Each wall is flat, endless, passes through zero and stands at right angles to its row. A trip goes straight from one point to another. List the walls that it crosses, first one first.

Walls:
(1): [-45   0]
(2): [-10 -30]
(3): [36 12]
Trips:
[-25  36] to [36 53] -> 3, 1
[40 -2] to [-24 -75] -> 2, 3, 1
[ 39 -15] to [ 34 -32] -> none
[-47  -2] to [ 7 56] -> 2, 3, 1
[34 35] to [ 9 31] -> none
[ 29 -18] to [ 23 -38] -> none
[-24  24] to [14 55] -> 3, 1
[53  0] to [-22  17] -> 1, 3
[-11 -43] to [-14  13] -> 2

Walls:
(1): [ 18  17 -14  16  28  14 -34  14 -31 -13 -25]
(2): [-27 -10  41  16   3   7 -43  19  -4  26   8]
(3): [  6 -11   1   0 -21 -15  17 -51  45  23   1]
(4): [ 25  28  54 -46 -12 -12  44 -20 -68 -26 -26]
Trips:
[  3  -4  23   5 -24  13  23  23   1 -26 -21] to [-43   7 -10 -14  21  38  53 -33  49 -37  -1] -> 3, 4
[-46 -14  -5  16 -25  -1  53  -2  21  53  23] to [-49 -61  -5  20  38 -53  26  19  46  13   4] -> none
[  2 -22  54  13 -25 -28  -6 -49  26  37 -52] to [  1   4  -8 -33  27  68  43  23 -43 -15 -12] -> 2, 1, 3
[-57  -3 -20   4  30  14 -25   2 -37 -53  52] to [-56  73 -40 -12  28 -52 -56  25 -52 -35 -20] -> 4
[ 14  26  13  52 -26 -29  18  16  28   5  27] to [ -2 -46 -46  -4   1  25  34  48 -17  -5 -47] -> 2, 3, 1
[-31  -7  10 -14  -3  70 -23  69  11  -4 -19] to [-39  15  16  20  27  38 -33  33  -2 -34  -8] -> none
[-12  29 -27  53  -6 -68 -26  12 -21   9  16] to [  6   1 -25  49  -7  42 -43   8 -35 -15  29] -> none

Walls:
(1): [ 10  10  22  11  61  -1   1   3  -9  39  -7 -25 -26  21 -52 -25  18   2
  32  -7 -26 -37  35  46]
(2): [ 23 -39   4   5 -48 -22 -37  17  23 -31 -24  -6 -10   3 -23   7   2   2
   5 -20  14 -25  24  15]
(3): [ 51  23  17 -36 -24  33  50 -25 -42  30 -10  24 -27  29 -44   9 -17  39
   1  37 -10 -64 -29 -21]
(4): [ 12  40 -33 -14  30   8 -28  16   7 -27  -5 -36   6  27 -18 -40  16  18
 -17 -61   9 -59  25 -12]
(5): [-50 -72   4  -8  21   6 -11 -50 -32  -6   5 -32 -66  28   1 -46  11 -18
 -52  24 -30 -26 -30 -23]
Trips:
[ 27   5   5  11 -77 -25  20  17  -4  26 -13 -25  23  -8 -34  16  20  17
 -21  16  35  28  62  18] to [-37  50 -13 -24  19   1  -4 -42  31 -10 -51 -32  25  -5  16 -42 -29 -10
  46  -1   2  12   9  21] -> 3, 1, 4, 2
[ 18  39  57  33   0  22  28   0   0 -73 -23 -25  20  43  38  -6  -8  18
  21   7   5  25  35 -25] to [-20  55 -11 -17 -11  -9  31  21  15 -32   4 -47   1 -40   5 -15  35 -12
 -65 -59  25 -11 -29  36] -> none
[-43 -10 -29  22  77   3  -5 -44  24 -31  26 -53   3   0 -39   6 -43 -33
   0  45  -1 -12 -22 -25] to [ 31  12  -1 -37  -7  14   6  80  38 -56 -10 -16  11 -24  16 -34  -6 -41
  61  60  -3  10 -38 -29] -> 1, 4, 5, 2
[ 25 -51  42 -38  -3   6  41  -1  -7 -12 -19   4  22 -39 -13 -30  14  -5
   1  42  59  48 -43  64] to [ 13 -34  27  19  17 -13  -6 -30 -20 -51  -8 -30 -22  13 -53 -16 -26  23
 -23  41   6 -19  -9 -24] -> 5, 1, 4

Walls:
(1): [ -5 -44  17  22 -53  25  11  62  31 -18  42 -25  79   6 -32   8   1 -38
 -40  16 -15 -41  10 -18  15  28   5 -61  -3  32  15 -12  15 -35  -9  23
  11  50  61 -34 -14  11  15   5  23  18  34 -38]
(2): [ 23  20   0 -17  87  16   4  -4  37  25 -21  15 -33 -33 -18  56  19  23
 -29  10  27  -7  31  44 -28 -43  36  -2 -49 -62  29  44  10   4  29 -37
 -21  -7 -35  -2  40  11 -15   0 -26  13 -21  17]
(3): [-41   7 -19  25  12 -46  15 -25  -1   6  -3 -28  51 -64  72  22 -31 -41
  14  -2   1 -26  17  33  64  12 -48  -9  27 -28 -38 -22  19 -19  -7  23
 -32  46 -22 -17 -35  55 -30 -57 -14  46   1  -6]
(4): [ 41 -38   5   0   1 -44 -17 -18 -10  -2  78 -23 -47  20  -3  -2  79 -37
 -44   1  -2 -20  59  21 -22 -17  30 -55  54 -30  19   5  12  28   3 -78
  62  -3 -57 -10  15 -34   1 -10   4 -76 -10  25]
(5): [ 58  36  23  37  10 -48 -13   8 -10 -22  -1  37  24 -13  11 -12 -23 -17
 -44   9 -25  63  26 -14 -38 -66 -20 -63  25  25 -14 -14  -1   5 -26   6
  14  12   9  25  36 -12   1 -50 -35  31 -52   4]
Trips:
[ 18  48  12 -66   5  17  57   3  -1 -31  -8  11  13  23  -6  25  10   3
   9  46  35  17  35  18  31  15 -24  63 -38  -9   3  10  25   4  52 -15
  41  12 -31   6 -29  -2  16  -3  -9   9 -11   5] to [ 12 -52   0  37  53 -27  -7  11  -4 -30  50 -66 -43   7  18 -25  -6 -29
  -1 -75   0 -47  17  -8  51 -29  48 -57  39  19   2   4 -68 -15  -1 -14
   3  32  18  29 -20  18  36 -36 -24  49   9 -48] -> 3, 4, 1, 5, 2
[  5  45  30 -27 -10 -18 -46  -4   1   8 -24  29  -2  17   3 -28  30  -5
  12  10  -3  -3  14  33  62  13  20   8  32   4 -21 -44 -41 -27 -43  27
   0 -35   2 -15  37  42  16  15  34  12  12   9] to [-33   5  63  31 -22  10  23 -16 -20  43   9  -4 -29  13 -15 -22  57  18
   2 -10  17  16  91 -20  -5  -6 -23  15  -3  -6  26 -44  -6  -4 -47 -11
   0  -3  58 -47  26 -26  42 -18   9 -49 -10  31] -> 3, 4, 5, 1
[ 32 -33  25 -53   3 -30 -11  -6  18  -6   2   0   2 -27 -35  -5 -37  15
  12 -21   5  19 -16  47 -44  37  43 -34 -63  21  50 -33  28 -33 -45   7
  -2 -22   6  17  19  35  25  -9  24 -25  15  17] to [  3  -9 -69  -1   2  51   0 -15 -17  42  -5  -6  12  64   2  25 -60  45
 -18  19 -64 -35 -31   4  19  13  24  -1  11 -32  18 -38 -20  42  24  62
  22 -37  43   0  16 -28  21   7  16   6 -15   6] -> 2
[ -25  -18  -12  -12   -6   24   26  -39  -26   18   -4    7  -11 -104
  -50   57   17  -65   20  -21   19    8  -15  -34   30   -9   20  -28
   49   19  -20  -23  -14   33    1   26   -5   31  -58   46   20  -13
  -13    2   -7   18   -2    8] to [ 63  17  31  -6  15 -76 -60 -23  18  11   3 -12  14  33 -12 -31 -20  12
 -13  -2  47  -8  39  -7  -5 -30 -15  15   0  41  -6  34   8 -31 -13 -84
   2 -65   1 -59 -16  71   4   2  22  35  34  16] -> 3
[  8 -46  16   0  10  18 -49  -6 -54   8 -13  23  10  23  -4   4  28 -38
 -10 -14   9 -20 -20  38  -6  16   0  23 -23  -6  14  32   1  -2  -3  62
  -9  69  46 -56 -13  31  16 -56  16  38  -1  -3] to [  7 -18  -4 -11  -8 -19 -42 -18  -8  -3   2 -33  37 -94  20 -13 -18 -14
 -45  13  31  19 -31 -51 -32 -32  11   6  14  44  26   1  10 -43  21  13
 -25 -25  -4 -15 -11  12 -56 -33   4 -17 -14  17] -> 5
[ 38 -39   4  13 -28 -26  28 -37 -33  54 -43  13  22  -1  58 -12 -29  52
  60  -8  25  18  40   4 -54  -2   6 -12  27   4  26  35  52   7 -11 -12
 -17  -2 -45  51 -47 -31  32 -10 -37 -38  -4 -23] to [-46  30  19  -7 -66  28 -48 -12 -32 -63 -15 -16  17 -31 -12 -12 -17 -34
 -24 111 -38 -36 -16 -30  19  26 -60  18  -9 -70 -48 -16  -6  22   4  24
 -25  10   7  -1 -59   8  -4 -31  43 -28  19   3] -> 4, 5, 1

Walls:
(1): [ 51  26  37  12 -45 -26 -26   7  40  60  30 -22   1  -9  35 -35 -35  26
 -74  47 -28  21 -22   5 -13   3  24  18  16   2 -31  16 -23  26 -37  40
  -9  -8  -1   5 -56  24 -34  49  41 -10  11 -14]
(2): [ 13   9   4   9  21 -63  29 -31  10 -43   2  17 -49   2  19  50  32  27
  -9  33  13 -12  17 -19   5 -47  23 -10  20  17   1  -2  33 -47  -9  36
   6  46 -13 -26  20 -14   4 -39 -10  63   7  27]
(3): [ 36  -7  13 -45  43  33 -28 -42 -33 -12   6 -28  38   8   9  -5 -31 -27
  62 -25 -38  43  19 -22  14 -50 -10  13 -57  -4  14 -21 -49  18  -5  34
 -54 -40 -21   9   6   4  98  33  15   3 -72  24]
(4): [ -3 -30 -52  24  16  13 -12  28 -11  -3  40 -59 -78  10  32  -3 -11  -3
  35  -8 -58 -21  -8 -32 -49 -17 -10  62  -3 -14 -20 -13  39 -39  -3  42
 -48  -5 -36 -13  22 -31  12  35  -1 -10  56  17]
(5): [  15   44  -32    2   -5   85   54    6   48  -19  -29   -5   10    4
    6   11 -101    2  -24  -16   -6   -5  -43   10  -37   10   15  -27
    1   22  -31   20    5    2  -30   41  -10    3   12   15   33   -6
  -22   10  -16   23    1   -5]
(6): [ -32   -2   38 -117  -11   22   -2   24   -3   -6   -3   23   31  -40
  -31    2   30  -12  -24    9  -19    2  -27   46  -30   35   38   13
  -29   -9  -26  -15    1  -27   55   62  -27   37   46   22    5   -4
   -6  -40  -12  -43   61   34]
Trips:
[-18 -47   8  16 -23  39   1  27 -28 -67 -27  -9 -17  34  -1 -21 -10  22
 -20  32  48 -11  12 -19 -52  25  -8 -14  19 -61 -14  49  59  -8  19 -48
 -29  29  -2  10   3  12   7  40   2  84   3  26] to [ -8 -33  -8 -10 -60  46  44  18  11  -5 -38  -7 -12  45  21 -25 -14  27
 -13 -70 -19  24  32 -12 -31  44 -76   5  37  -4   6  32  28  16   7  44
 -33 -11  23 -28  14  49  33 -58  -2  16  31  13] -> 2, 6
[ -8  15  -6  47  -3  10  57  52 -13  13 -97  -1  36  47  37 -14 -18 -39
 -13  11   4  31  32  31  50  16 -11   3  41  41  53 -58  16  -8  -2 -14
 -28   6  53 -60  14  20 -66 -27 -35   0  38  -6] to [-77 -48  -9 -41 -63 -18  -9   6 -50 -32  22 -27 -29  -5 -15  46 -33 -58
 -42  19  34  -7   4   9 -37  36 -68 -38  14  22  61 -53 -48 -45  37  16
  -2  -8 -43   5   1  60  20 -22 -42 -11 -56   1] -> 6, 5, 3
[  8  13  43 -51 -18  10 -62  -3  21  36  -3  22  -1 -29  -4  22   4  54
 -12   0  24  39 -47  -3  41  -5   1  13 -25  -6 -15   1 -16   1  69  48
 -21 -20 -33   4  -7 -16   0 -11 -67  28  25 -46] to [-12  38  -7 -10  18 -49  53  12 -12  42 -25 -42 -24  -2 -24  13  29  33
  59  20  50   5  31  34  24  -5 -37  -5  -3   9  19  18  13   1  31  -4
   4   7  33  40  33  37  -1 -23  64  12   3 -59] -> 2, 3, 1, 6
[  0 -79  25 -19   5  22   5 -16 -23  52  21  18  20  34  16  28  -4  30
  -2 -12  26  -6  15 -29  30 -46  17 -31  65  -5 -18 -47 -54 -52  -6  27
  41 -10   3  24   3  -9  13 -21 -16   2 -37   8] to [  1 -20  -5   7  13  -8 -11 -16 -22  -9 -45 -45  52   9 -51  28 -17  48
  -4 -35  32  -2  10 -53  -1 -50  38  68   6  48 -38  14  -7  24 -74  -9
 -10  55  50   1   6  43  -8  17 -16   8  -3 -35] -> 5, 1
[ -1   3  40  11  43   8 -37 -27 -31 -29 -59  19   8 -26  20 -10 -54 -19
 -45  28   4  18   6 -68  21   9  46 -53  13 -32 -32  54  -9 -31 -34  46
 -25 -21   4   4  47  11 -86   3  22  35  36 -17] to [ 20 -51 -69  32  54  27  31  43  21 -11  33 -22 -58  16   3 -12  30  18
 -20  -4 -14  -1 -20  38 -54 -44 -22 -35 -84   4  16 -16  20  -4 -15   2
  40 -23  19  -1  32   4  38  -3 -33  27 -23 -24] -> 6, 4, 1, 3
[ 36  13 -14  30  -5 -24  -6  -5   3  -8  31  36  28   3   1  -7   6 -15
  -5  23 -55  35  35  11 -13 -30   7  52  32  53  29  12  -6  -5  31 -51
  62  -2 -10  31  16   9 -23   7 -12  18 -23 -14] to [ 35 -45  18  43  42   0 -20  24  26  -5 -59  35 -19  10  10 -22  35 -31
  -3 -27   6 -16 -12  -9 -15   8   2  47  26  36   6  -1   4  15 -35 -42
  23   7  -9  -5  31 -38  21 -23 -20  25  24  37] -> 1, 4

Walls:
(1): [ 16  13   3  -5  52  23  31   6  -6  14  14  33  25 -72 -21 -19 -29 -23
  26   7 -50  12 -37 -16   2  -2 -32  -4  27 -10   6   5 -96 -21  -8  27
 -30  -9  -7 -31 -58  45  18   5  36 -62 -29  -5]
(2): [ 15 -18 -11   9  32 -36 -24 -20 -44 -45  -1 -27  48  31 -36  42   6   9
  15  22  -9   4 -16   3  -2   5 -44  59  27 -29  12 -14 -22 -42 -21  85
  27 -20 -49  -5 -10   2 -30  14  -1  17   7   6]
(3): [ -8 -26  58 -45   2  -5  30 -34  -2 -41  -7 -81  -4   7 -21  12  38 -11
 -52  -9  14 -52  46  10  20  41 -20  53 -42 -10  20 -27  11 -42   5  14
  28   8   4  -5  -2 -41 -28 -24 -17  24  26 -33]
(4): [-32  31 -41  28  -3  -3 -19 -19 -48 -16   2 -19  32  20  24 -70 -15 -12
   0 -72 -25  37 -16 -29   6  75 -69  59  66  24 -30  31  11  36 -36  -3
 -34   2   7  13 -38 -21  44  -6 -33   0  18  32]
(5): [ -1  10  37 -11 -23   5  43 -39 -40  -7  35 -39  37 -17 -17  44   0  15
  16  20 -63  38 -31 -16 -26 -36 -13   5  -8 -35 -31 -31  -3 -47  10  30
  43 -31  21  32 -22  -4   3  40  30  15  -1  19]
Trips:
[ 34 -31  15 -45 -20  -6  30  18  36 -19  -8 -43   6  -8   0  -1 -11  20
  45  -2  25  23  36 -35 -42  -7  -3 -16 -30 -12 -16 -10  -6   5 -20 -28
   2  -2 -24 -27  18  13 -34 -27 -15  16 -65 -32] to [ 10  -3 -49  27  11  -6  45 -20  14 -46 -45  37  12 -22 -61  26 -66  17
 -27 -19 -27  -9  18  24  10 -49  51 -34 -36  49 -27  21  20 -36 -44 -29
  12  26   5  24 -38 -53  14  -9  42  41 -23   8] -> 5, 3
[-13 -25  -4  29 -47  -6  10 -64   9  15  -5 -64  32  -8 -27   3  -3  56
 -25 -14  -1 -28  20  48  34 -53 -17 -10  -5 -53  -2  12  25  38  -9 -23
 -13  -4 -13   0 -40 -30   9  47  -8 -32 -11 -24] to [-17 -21  13  26 -33 -38 -21  57  21 -11  20  13  14 -30 -11  43 -79  38
  16  33  21 -51 -14 -17 -39  26 -28  30 -24  67   9 -28 -21 -51  41 -15
 -32 -23  -6 -61  34  -8  -6 -64 -20  -7 -26 -23] -> 5, 1
[  2  32 -14 -22  12   5 -21  60 -40 -37  -2  -1  -2  52  11 -13  33 -11
  63  54 -13 -35   9  18   0 -24  23  12  -8  33  42 -25   9  83 -46  22
  23   1  -1  11  -3 -18 -14 -12 -21  14   9 -12] to [ -6 -33  -4  50 -15  -5 -65   7   0   6 -34 -13 -51  26  13 -40   3  24
 -33 -17  23  26  -9  72   4 -18  -6 -16 -68 -11 -24  37 -19  -7  23 -21
  -1  11  50 -11  44 -17  42  85 -17 -44 -49 -34] -> 2
[ 17  -1  -5  45 -14  17  -7 -16   6 -60 -43  19   8  -5  16   8   0 -19
  34 -53 -30  20 -26 -12   9  27  -9  -2  49 -55  -9  -3   6  -5  37 -10
  -6   0 -37 -31  78  67 -12 -39  14  50   1 -16] to [ 42  22  42  -2  31  83  -1 -47 -63   3  -6  20 -13 -13  -3  -3 -27  22
  44 -23 -46  -4 -17 -36 -19  -3  19  -4 -38 -62 -25  38  -6  59 -19  -3
 -60 -47   5 -34   1 -44  10  30  28 -59 -48  24] -> 5, 2

Walls:
(1): [-41 -19  -3  20 -26 -27   3 -26  50  63  27 -14  25 -33 -47 -15 -34  10
  40 -10  23 -32 -40  32  64  -7  32 -15  11 -20 -27  31 -31 -55  11  22
 -10   8  50 -68 -53  12  -7 -33   6  20   0 -10]
(2): [-29   1 -39 -47 -31  17   7  51  -3  -9 -10 -95 -31  20  21 -43  -6  22
   1 -17  30  20   7 -15   1 -29   0 -51 -77  18 -28 -40 -15  -1  23  12
 -16  37   8   1 -24  30  18  10 -10 -60  12  10]
(3): [-23 -55  20  21 -17 -19  18  -7 -47  69  15  -8  29  43  -2  -2  26   6
  -2 -28  18  33  61 -23 -60 -38 -17 -40 -14   0  57   8 -22 -29  -2 -22
 -65  38  63 -12  22   7  24 -32 -24  66  -6  -9]
(4): [ 28 -49 -20  12 -49 -50  -2 -51   4  26   6   6  13  -5 -52 -31 -32   3
 -19  16  15  20   8 -28  10  11  12  40 -40  42  43 -35   2 -22 -14 -13
   7 -10  39 -34 -10  57  35  16 -39  -3   2 -31]
(5): [  4 -30 -17  -5  31 -24  -2   8 -39 -50  14  -1   0 -82 -22  61   1  12
 -38  -2   7  18 -14  29  31  41 -61  -3  26 -84 -21  -3   8  17 -16 -26
  20  45   7  13  18  47  13  23 -27  -9  -7  25]
Trips:
[ 36 -30  30  33   8  37  23 -13  27  34  34 -33  49 -11  59  12 -14 -16
  -4  16 -16 -20 -25 -72 -37  25  51 -31  20 -13  19 -22 -37  29 -48  29
   1  -1   4   8  12  56  36   4  -8  13  15   6] to [-56   7   1 -57  38  11 -42  29 -23   2   1  -3   0  15  15 -26  13   8
  45 -17 -23  28 -20 -60 -18 -16 -31  11  31   7   3 -30  15   3  19 -19
 -30  -6  23  30 -55  10  -2  17  48 -48  -2  -8] -> 2, 4, 3
[-47 -19  17  24  -7 -38  20 -16 -13  15 -18   4  50   8  29 -16  71  -9
   7 -18  -2  12  23  57   6 -30  25  19 101 -35 -47  -5  11 -15 -56 -20
  -3  42   2  62  -2 -21 -29  59   6 -14  42  39] to [ 43 -22 -29  -7  -6   2  -1   0  49  11   2   0 -27 -59   0 -14 -32  22
  35 -39  -8 -41   7 -20 -16 -32  -6  80 -11  20  46  11   3  39   2  25
  -1 -19 -29 -34   3  48 -20  63  11  13   3 -49] -> 1, 3, 4, 5
[ 16   3 -11   3 -28 -10  -9 -31 -26 -32 -25 -32  17 -24 -31  -5  34  14
  -4   4  41  39 -27  37  -4  53  52  -5 -22 -64  11  -3  17   3 -26  -8
  48 -77  34  60 -53  -5  -4  -3  54  11   6   2] to [  7  22  22  22  61  23  15 -18  20  33  39  21 -14 -25 -13  70  21  14
  25  25   4  43 -15 -46 -21  -4 -60  26  95  36 -32 -16  15 -26  35   3
  36  -3  51  22  14 -10 -14 -34  28  -4  11 -17] -> 4, 1
[ 37  32  46 -24 -29 -50  11 -26  19  -2 -10 -12  27  15  82  62   3 -38
  -1  32 -33 -12  16 -55  31  15 -38 -15  25  -7  55  15 -51  50  25 -16
  -4  45  21 -33  77 -19  22 -25 -29   9   7   3] to [  4  14   3 -18 -71  22  17  -5  38 -24  14 -23 -10   2  57  15 -23 -30
  20  62  42  62 -23  41  42   4  41  -8 -21 -14 -12 -25 -15   3 -24 -10
 -28 -41   7 -13  15 -58  15  13  10 -70 -48  38] -> 5, 3, 2, 1
[  22   20   30  -19  -14   21    7  -21  -19   33  -15   21   14   80
   -9  -12   21  -25   61  -56   -8  -13  -12  -87   13  -28   23   -4
   12  -27    0    4    7   25    2   -1    9   10 -104  -18    8   75
  -10   -5   -3  -27   36  -21] to [ 41 -13 -50  11 -20 -12  12 -18 -34  -6 -40 -63  17 -33  -3  15  32   1
  -9  -7  17  39 -12 -41  34   1  -1 -62 -31  19 -17 -50  48 -11  -3  18
 -28  63  -2  -6 -22 -28  10 -34  44 -10  27  61] -> 3, 4, 5
[ -1 -44  17  -2  -1  64  37  25  -9  -8  18  -7  24   1  11  38  19   5
  22  57 -34  -2   5  31 -26  29  16 -47 -23  -9 -11  12 -17  35  36  18
   9  11 -15  -2 -45 -51   9 -30  28   5  20   3] to [ 21   6  -8   4 -69  28 -41  13   2  28  -7  -2 -29 -26  31   3 -52 -45
 -36  24 -40  35   9   6  30 -53  16 -22  18  22 -21  20  22  29   3  40
   9  84  13  50 -12  -7 -15  -6 -12 -13   9  17] -> none
[  9 -16  -3 -67 -39  17  55  22 -49 -32 -54  48  -3 -20 -22  -5 -18  12
 -56 -27  25  24  16 -15 -16  25  27  29 -35   6  -8 -48 -26  34 -58 -67
  -4  22  72 -13  74  35  47 -13   0  52  -3 -48] to [  8   5   3 -31   6 -14 -17 -23  55 -10  13 -38 -12  21  44 -21  20 -22
  51 -32  26 -31  10  -2  16  43 -34  -6 -13  31 -24  44   1  55 -55  40
 -27 -38 -33  14 -16  18 -69 -31  -8 -22  39 -26] -> 5, 3, 4, 1
